Every row gives one point. The points of each table are mixes of a few directions, plus a little noise. Count the directions of each table, and those that both share. Where both have some left over, give the other angles between the two spaces (their principal angles), to ten degrees, smallest first.
(in the rows, 100 means zero)

First (6 x 2):
[135 125]
[88 91]
[34 50]
[107 105]
[89 92]
[147 135]
Second (5 x 2):
[101 123]
[96 13]
[100 99]
[102 118]
[102 146]
Directions: first 1, second 1, shared 0; angles 50

First (5 x 4):
[124 101 152 126]
[78 92 75 63]
[67 95 113 115]
[81 93 120 101]
[150 118 41 95]
Second (8 x 4):
[100 85 108 101]
[99 195 47 92]
[100 103 98 100]
[101 41 133 105]
[100 50 128 105]
[100 104 98 100]
[99 150 72 96]
[100 73 115 102]
Directions: first 3, second 1, shared 0; angles 50

First (7 x 8):
[134 129 94 107 131 55 130 55]
[147 97 140 99 83 24 102 92]
[72 100 71 78 34 112 61 159]
[76 70 127 123 167 173 119 72]
[73 56 132 93 58 133 63 153]
[97 131 58 98 111 101 113 85]
[100 118 79 102 116 102 112 83]
Second (8 x 8):
[84 150 25 101 133 125 126 69]
[92 116 75 99 108 110 106 92]
[102 69 142 104 98 106 92 110]
[105 162 28 107 157 100 145 41]
[149 80 164 101 82 22 97 97]
[102 76 131 101 87 100 89 115]
[109 75 136 86 43 68 68 143]
[57 72 100 100 90 167 78 134]
Directions: first 3, second 3, shared 3

First (8 x 11):
[110 179 131 95 76 123 131 77 134 32 17]
[110 94 118 105 137 76 113 88 120 104 61]
[91 98 92 139 134 93 95 118 98 103 98]
[133 85 40 65 46 126 65 91 65 113 127]
[99 86 122 97 134 87 116 126 80 110 135]
[111 101 103 97 106 119 90 103 144 115 107]
[119 91 83 107 119 119 80 112 134 124 114]
[28 67 112 96 47 58 110 83 24 99 142]
Second (8 x 11):
[128 87 94 63 123 109 116 95 101 92 104]
[85 92 102 175 139 83 65 132 132 149 105]
[107 132 116 123 111 115 97 114 138 97 81]
[82 164 130 157 78 116 86 117 146 92 66]
[69 69 85 97 65 74 92 85 49 109 121]
[120 77 93 109 152 97 94 116 120 125 110]
[107 111 102 70 82 111 115 87 92 76 94]
[103 67 78 5 50 96 134 54 23 61 120]
Directions: first 6, second 3, shared 2; angles 30

First (8 x 14):
[108 71 89 96 65 112 93 142 75 87 135 54 99 79]
[88 89 112 125 130 79 135 110 106 89 83 110 50 118]
[125 127 152 94 64 98 152 109 91 135 142 30 89 95]
[76 69 87 129 139 81 113 116 105 71 70 129 50 118]
[96 173 137 99 141 83 123 16 141 144 57 160 114 132]
[114 99 75 73 65 127 50 99 87 102 121 89 156 74]
[108 103 86 82 83 116 68 94 96 104 110 98 135 87]
[87 70 62 104 113 105 63 111 96 72 84 129 102 97]
Second (11 x 14):
[92 77 90 62 111 132 86 121 131 95 72 76 105 91]
[115 118 110 98 71 100 100 93 84 114 130 84 121 91]
[67 81 138 104 178 90 175 121 161 95 26 92 5 137]
[119 128 118 113 67 88 109 84 72 119 143 89 118 95]
[101 87 93 66 95 129 83 116 119 101 88 71 117 87]
[61 58 85 102 174 99 112 119 146 68 23 132 40 124]
[109 124 107 138 86 68 109 78 66 105 132 126 101 107]
[107 121 123 124 96 76 130 87 86 111 117 103 85 109]
[100 77 56 77 85 126 39 106 97 84 99 110 145 79]
[104 88 62 95 79 111 46 96 80 86 114 122 144 84]
[124 138 120 122 58 79 113 77 61 123 155 94 121 95]
Directions: first 3, second 3, shared 2; angles 80

First (9 x 20):
[54 42 77 119 65 70 101 75 133 136 102 107 101 93 123 70 111 124 89 74]
[133 84 103 96 109 109 98 111 107 81 66 81 99 79 100 107 88 106 92 76]
[64 127 56 104 91 115 72 88 75 97 166 124 92 147 103 101 127 122 93 111]
[117 66 98 109 84 102 95 92 113 90 70 103 97 64 100 72 85 125 94 55]
[104 71 84 97 106 95 99 109 116 100 84 73 101 101 115 119 106 106 84 86]
[93 101 117 93 110 84 118 107 110 119 93 86 106 107 105 118 103 73 105 127]
[112 101 84 92 113 111 91 112 96 85 101 83 98 112 104 124 106 104 89 96]
[119 114 130 103 97 104 108 95 93 94 84 117 100 73 82 76 80 94 116 97]
[106 195 153 85 126 110 118 109 59 100 133 125 104 124 67 115 95 45 138 179]
Second (8 x 20):
[64 94 103 105 87 77 110 88 111 132 115 109 105 110 108 93 110 90 105 118]
[177 164 127 86 130 152 87 120 55 35 85 109 92 78 61 103 70 99 114 94]
[108 97 97 99 102 104 98 102 100 93 96 96 99 98 101 102 99 104 97 93]
[66 116 119 105 89 80 116 88 100 131 121 121 105 110 97 87 105 79 117 134]
[142 120 105 93 116 128 90 112 81 62 87 97 95 88 85 106 86 107 99 86]
[135 82 80 95 110 120 84 113 100 69 77 78 95 89 104 113 95 122 81 64]
[84 55 73 104 93 87 96 98 124 112 92 80 100 104 123 108 111 115 80 79]
[25 73 99 113 73 50 120 77 129 167 127 112 109 122 122 88 122 84 104 131]
Directions: first 4, second 2, shared 2
